Each row of a before or after table is a point. The points were changed in one or more steps. Then noise was added and the rows were shuffled. The steps act on columns, c1 being the first. Name the steps. A step turns or swaps two columns, mirrors them in a line or flattens them onto one, adds a multiple of one to another, or multiplies or shifts one. Angles are multiples of 10 degrees, from the lower column toward the higher: turns from -170 to 170, lines from 10 to 170 but not 90. Use the fewest steps. Two steps may share a column if one is a turn and the other turns, adds or multiplies; they go together, in the order done. Otherwise the lowest column goes first.
In the rows, 128 means zero.

Before, 14 rows:
[[114 115 128]
 [100  96  74]
 [100 138 161]
 [ 88 138 134]
 [111 120 101]
 [118 110 112]
 [139 137 118]
 [151 141 194]
 [134 116  75]
 [126  44 102]
 [115  51  98]
 [141 122 134]
 [ 60 128 121]
 [145  82 103]]
After (14 x 3):
[[140 168  62]
 [201 169  98]
 [180 137  98]
 [ 92 185 115]
 [ 99 155 142]
 [108 150 173]
 [129 115 115]
 [134 148 126]
 [130 145  93]
 [139 126  59]
 [128 103 218]
 [191 175  89]
 [137 148 107]
 [140 123 136]]
Steps: mirror c1 and c2 in the line at 150 degrees; multiply c3 by 1.3

Before, 9 rows:
[[124 133 135  98  87 114 164 155]
 [102 135 134 171 143 124 157 133]
 [157 138 158 154 128 150 131 135]
 [115 115  99  88 126 151 154 149]
 [ 74 184 130 165  75 124 159 115]
 [117 117 151 114 147 142  93  97]
 [147 132 155 156  80 133  85 174]
 [113 119 145 169  91 139 121 113]
 [ 77 103 139  95 147 168 146 127]]
After (9 x 8):
[[126  97 154 112 131 145  92  86]
 [102 128 142 172 146 125 159 138]
 [119 136 148 169  90 134 125 109]
 [168 143 147 154 142 148 132 135]
 [128 162 137 100 101 115 163 167]
 [ 81  76 155  92 111 167 144 128]
 [110 109 103  88 112 152 156 153]
 [154 166 145 158  99 130  84 188]
 [ 79 246 147 166 158 123 161 110]]
Steps: turn c1 and c3 by -20 degrees; multiply c2 by 2; turn c2 and c5 by 40 degrees; multiply c8 by 1.3

Before, 14 rows:
[[134 163 124 104 188 127 129  94 132 150 146 116]
 [ 97  92 122 124  98 155 208 153 132 152 161 119]
 [128 128  90 110 103 156  85  95 125 109 126  94]
 [156 136 119  77 161 123 131 118  97 152 160 131]
 [106  91 146 105 110 156 171 126 145 178 143 167]
 [108  97 129 119 117 138  86 141 143 103 117  95]
 [163 132 103 128 149 117 122 110  97 143 157 132]
 [106 119 139 111 112 123 159 121 155 132 173 152]
 [107 128  80 116  93 105  95 129 110 127 102  97]
 [ 99 147 153 136 113 142  92 104  99 102 116  86]
 [ 75  89 113 126 120 157 187 139 116 123 143 159]
 [137  90 109 104 148 106 120  81 122 161 154 116]
 [123 132 125 148 125 144  97 120 138 129 119 110]
 [153 129 138 107 144 123 159  99 132 124 122 130]]
After, 14 rows:
[[111 118 110 147 168 132 118 179 135 141  80 116]
 [143 156  80 148  58 152  95 134 145 126 147 109]
 [ 85  88 119 166 194 128 130 140 159 138 114 131]
 [143 157 128 141 105 123  84 115 112 120 109 107]
 [178 130 112 146 111 102 187 110 139 128  85 140]
 [142  80 140 152  93 128 160 138 101 128  93 141]
 [115  87 124 148 248 119 128 160 125 137 146 115]
 [158 133 152 132  96 107  91 147 157 118 153  98]
 [140 132 146 157  91 101 172 120 112 148  86 155]
 [ 98 137 139 143 160 123 158 159 122 127 133 121]
 [ 97  93 103 115 170 133 122 148 161 133 112 135]
 [139 136 126 112 123 108  97 131 117 128 137 118]
 [157 109 124 143  68 110 208  97 123 138  77  96]
 [124 133  89 147  78  91  85 150 131 121 129 108]]
Steps: turn c1 and c4 by -160 degrees; multiply c11 by 1.3; turn c2 and c11 by 120 degrees; multiply c5 by 2; turn c6 and c8 by -160 degrees; add -0.3 times c7 to c12; multiply c9 by -1; multiply c10 by 0.4
